Rows are points. Examples show where two turns around zero, p and q, send a point. Write where each new point lands after one turn and then the other. Backwards means that the second turn is done in reverse. Each puzzle has new turns, and all numbers are rounded.

Turn p:
[ 0.44  0.00 -0.17] => [0.45 0.13 0.07]
[-0.37 -0.31 -0.25] => [-0.09 -0.51 -0.16]
[0.32 0.09 0.27] => [0.07 0.32 0.28]
[ 0.23  0.17 -0.31] => [ 0.34  0.12 -0.21]
[-0.63  0.05  0.46] => [-0.78 -0.06  0.02]
Turn q:
[ 0.09 -0.33 -0.16] => [ 0.14 -0.15 -0.31]
[ 0.29 -0.08  0.16] => [-0.02  0.26 -0.22]
[-0.63 -0.23  0.10] => [ 0.53 -0.24  0.35]
[ 0.25  0.64 -0.10] => [-0.66  0.13  0.19]
Where do these land?
q, then p: [-0.01  0.68 -0.20] => [-0.69 -0.18  0.04]
q, then p backwards: [0.24 0.01 0.11] => [-0.04  0.26  0.03]
q, then p: [ 0.21 -0.12 -0.03] => [ 0.12 -0.06 -0.21]
q, then p backwards: [-0.63 -0.01  0.29] => [ 0.56 -0.39  0.09]
p, then q: [ 0.19 -0.56 -0.18] => [ 0.28  0.32 -0.45]

Turn p:
[-0.31  0.38 -0.09 -0.48] => [-0.23  0.13  0.49 -0.41]
[-0.30 -0.19 -0.59 -0.07] => [-0.50 -0.29  0.27  0.26]
[ 0.21 -0.42 -0.07  0.03] => [ 0.19 -0.32 -0.05  0.29]
[ 0.15 -0.09  0.59  0.48] => [ 0.43  0.39 -0.48  0.19]
[0.25 0.33 0.15 0.05] => [ 0.10  0.08 -0.24 -0.35]
Turn q:
[ 0.14 -0.30 -0.46 -0.20] => [ 0.26  0.35 -0.39  0.14]
[-0.51 -0.10 -0.08  0.03] => [-0.04 -0.39 -0.27  0.22]
[-0.02 -0.20  0.32  0.59] => [-0.33 -0.06  0.42  0.45]
[ 0.06 -0.13  0.22 -0.06] => [ 0.16 -0.03  0.21  0.05]
[ 0.32  0.74  0.00 -0.37] => [-0.05  0.12  0.02 -0.88]
Where do these land?
p, then q: [ 0.38 -0.19  0.00  0.09] => [ 0.07  0.35 -0.10  0.22]
q, then p: [-0.37  0.16  0.27 -0.46] => [ 0.39 -0.47  0.17  0.21]
q, then p: [ 0.14 -0.42 -0.28  0.39] => [-0.39  0.30 -0.42 -0.03]
p, then q backwards: [-0.30  0.54 -0.06 -0.52] => [0.47 0.56 0.33 0.08]
p, then q: [ 0.16 -0.09  0.06  0.50] => [-0.29  0.25 -0.36  0.08]

Turn p:
[ 0.40 -0.49  0.03 -0.52  0.05 -0.26] => [-0.17 -0.41  0.13 -0.47  0.54 -0.14]
[-0.37 -0.17  0.46 -0.32  0.17  0.54] => [-0.69  0.12 -0.37  0.19 -0.01 -0.37]
[-0.47  0.13  0.28  0.25 -0.06 -0.03] => [-0.03  0.04  0.06  0.46 -0.34 -0.23]
[ 0.40  0.33 -0.10  0.48 -0.16 -0.11] => [ 0.30  0.19  0.35  0.10 -0.05  0.54]
[-0.67 -0.48 -0.23  0.09 -0.06  0.21] => [-0.15 -0.16 -0.26 -0.22 -0.68 -0.41]
[ 0.26  0.58  0.08  0.30  0.42 -0.07] => [ 0.25  0.07 -0.14  0.51  0.21  0.54]
[ 0.09 -0.14 -0.26 -0.56 -0.17 -0.17] => [ 0.16 -0.02 -0.02 -0.46  0.34 -0.33]
[ 0.36  0.25 -0.27  0.30 -0.20 -0.11] => [ 0.35  0.19  0.26 -0.10 -0.02  0.41]
Turn q:
[0.04 0.36 0.21 0.54 0.33 0.15] => [-0.12  0.13 -0.24  0.68 -0.17 -0.15]
[ 0.39  0.12  0.20 -0.49 -0.10 -0.23] => [ 0.13  0.14  0.63 -0.03  0.17  0.22]
[-0.55  0.04  0.31  0.38 -0.08  0.44] => [-0.29  0.10 -0.37  0.02 -0.67 -0.26]
[ 0.46 -0.28  0.11 -0.53 -0.13 -0.07] => [-0.14 -0.11  0.59 -0.25  0.27  0.29]
[-0.54  0.26 -0.10 -0.11  0.10  0.52] => [ 0.03  0.17 -0.46 -0.10 -0.55  0.33]
[ 0.14  0.04 -0.19  0.36 -0.27  0.01] => [ 0.15 -0.40 -0.05  0.15 -0.04 -0.23]
[ 0.13 -0.25 -0.15 -0.04 -0.36  0.07] => [ 0.00 -0.39  0.14 -0.25  0.00 -0.03]
[ 0.30 -0.55 -0.45 -0.37  0.56 -0.40] => [-0.13  0.03 -0.09 -0.26  1.00  0.33]
[-0.38  0.27  0.07  0.27 -0.04 -0.51] => [ 0.37  0.36 -0.15  0.05  0.00 -0.52]
Where do these land?
p, then q: [-0.42 -0.38  0.22  0.02 -0.22  0.34] => [ 0.37  0.18  0.01 -0.42 -0.17 -0.40]
q, then p backwards: [ 0.31 -0.35 -0.36  0.04  0.55  0.23] => [ 0.42 -0.02  0.26 -0.14  0.64  0.17]
q, then p: [-0.37  0.48 -0.24  0.03 -0.23 -0.49] => [ 0.30  0.05  0.30 -0.18  0.56  0.44]
q, then p: [ 0.24 -0.18  0.17 -0.41  0.01  0.39] => [-0.47  0.25 -0.15  0.11 -0.17 -0.31]
p, then q backwards: [-0.02 -0.07  0.11  0.13 -0.03 -0.50] => [ 0.37  0.12 -0.07  0.08 -0.34 -0.07]
p, then q: [-0.26  0.24  0.48  0.20  0.28 -0.43] => [-0.32 -0.26 -0.19  0.29  0.16 -0.58]
p, then q backwards: [ 0.53  0.26 -0.38 -0.01 -0.36  0.46] => [-0.35  0.01  0.08 -0.77  0.31 -0.16]

Turn p:
[ 0.20  0.18 -0.20 -0.27 -0.02  0.33  0.00 -0.43] => [ 0.00  0.04 -0.54 -0.33  0.03  0.02  0.01 -0.27]
[ 0.24  0.53  0.44  0.02 -0.64 -0.16 -0.15 -0.69] => [-0.61  0.55 -0.08 -0.69 -0.10 -0.18  0.52 -0.05]
[ 0.32 -0.18  0.36 -0.36  0.11  0.09  0.20 -0.17] => [-0.33 -0.39 -0.01 -0.21  0.24 -0.06 -0.01 -0.34]
[ 0.53  0.07 -0.11  0.01  0.38 -0.04 -0.18  0.23] => [ 0.16 -0.17 -0.20  0.25  0.38 -0.47  0.08  0.00]
[-0.15  0.30 -0.29 -0.53 -0.37  0.30 -0.19  0.91] => [ 0.70  0.07  0.13  0.49 -0.23  0.21  0.57 -0.63]
[-0.05 -0.38 -0.21 -0.11 -0.25 -0.22 -0.13  0.31] => [0.05 0.01 0.14 0.39 0.21 0.41 0.19 0.07]
[-0.37 -0.32  0.16 -0.02  0.39 -0.20 -0.13  0.13] => [-0.12  0.00  0.31  0.37  0.05  0.04 -0.49 -0.01]
[-0.23 -0.24 -0.13  0.77  0.10  0.24  0.13 -0.20] => [ 0.30  0.03  0.10 -0.36 -0.02  0.10 -0.44  0.64]
[-0.48  0.03 -0.02  0.49  0.31 -0.33  0.45 -0.09] => [-0.14 -0.15  0.16  0.08 -0.53 -0.06 -0.43  0.59]
Turn q:
[ 0.26 -0.55  0.08 -0.58  0.34 -0.84  0.39 -0.44] => [ 0.75 -0.14 -0.66 -0.45  0.00  0.75  0.30 -0.13]
[-0.50 -0.36  0.05 -0.60  0.10  0.18 -0.02  0.00] => [-0.11  0.51 -0.01 -0.30  0.49  0.42 -0.01  0.07]
[ 0.36 -0.01 -0.42  0.17 -0.11 -0.11 -0.34  0.21] => [-0.31 -0.26  0.08  0.35 -0.35  0.14  0.28 -0.10]
[-0.43 -0.03  0.23 -0.06  0.28 -0.21 -0.19 -0.07] => [ 0.18  0.17 -0.12  0.00  0.40 -0.05  0.25  0.32]
[ 0.29  0.66  0.16  0.16 -0.09  0.00  0.30  0.36] => [ 0.30 -0.19  0.25  0.41 -0.06 -0.41 -0.30 -0.42]
[-0.19  0.35 -0.19  0.33 -0.59 -0.01  0.16  0.17] => [-0.31 -0.54  0.20  0.18  0.20 -0.24 -0.38 -0.07]
[-0.13 -0.01  0.35  0.30 -0.48  0.61 -0.53 -0.06] => [-0.77  0.30 -0.15 -0.01 -0.01 -0.62 -0.13  0.11]
[ 0.23  0.17 -0.18  0.11  0.32  0.28 -0.24 -0.39] => [ 0.04  0.24 -0.01  0.18 -0.51 -0.01 -0.07  0.39]
[ 0.12 -0.22 -0.07  0.17  0.23  0.10  0.46  0.23] => [ 0.22 -0.09  0.42 -0.35 -0.16  0.01  0.08 -0.19]
Where do these land?
p, then q: [ 0.42 -0.26  0.30  0.27 -0.28 -0.02 -0.09  0.26] => [ 0.56  0.26  0.11 -0.26  0.10 -0.08  0.17 -0.22]
q, then p: [ 0.17 -0.56 -0.70  0.28  0.43 -0.23 -0.33  0.48] => [ 0.02 -0.71  0.52 -0.64 -0.39  0.37  0.01 -0.09]
q, then p: [-0.24 -0.12  0.23  0.12 -0.29 -0.27  0.07 -0.22] => [ 0.02 -0.14 -0.22  0.45  0.14  0.16 -0.19 -0.03]
p, then q: [-0.47  0.10  0.26 -0.21 -0.30 -0.39 -0.05 -0.28] => [-0.21  0.05  0.01  0.07  0.47 -0.32 -0.50  0.21]
q, then p: [ 0.45  0.43 -0.29 -0.61 -0.30 -0.25  0.34  0.08] => [ 0.23  0.44 -0.30 -0.62  0.55  0.05 -0.25  0.19]
p, then q: [-0.11 -0.34 -0.09  0.15  0.24 -0.07  0.55 -0.09] => [-0.52  0.17  0.09 -0.20  0.11  0.06  0.39 -0.13]
p, then q: [-0.34 -0.01  0.16 -0.22 -0.06  0.53 -0.46 -0.64] => [-0.04  0.49 -0.29  0.61 -0.06  0.25 -0.43  0.39]
q, then p: [-0.06  0.34  0.25  0.17 -0.18  0.50  0.19  0.39] => [-0.58  0.43  0.20  0.09  0.00 -0.30 -0.12  0.06]
p, then q: [-0.18  0.55  0.06  0.18  0.05  0.10  0.00 -0.40] => [-0.13 -0.21 -0.24  0.44  0.28  0.27 -0.24 -0.15]
q, then p: [ 0.37 -0.14 -0.18 -0.11  0.69  0.11 -0.22  0.42] => [-0.09 -0.27  0.14 -0.70 -0.37 -0.19  0.38  0.05]
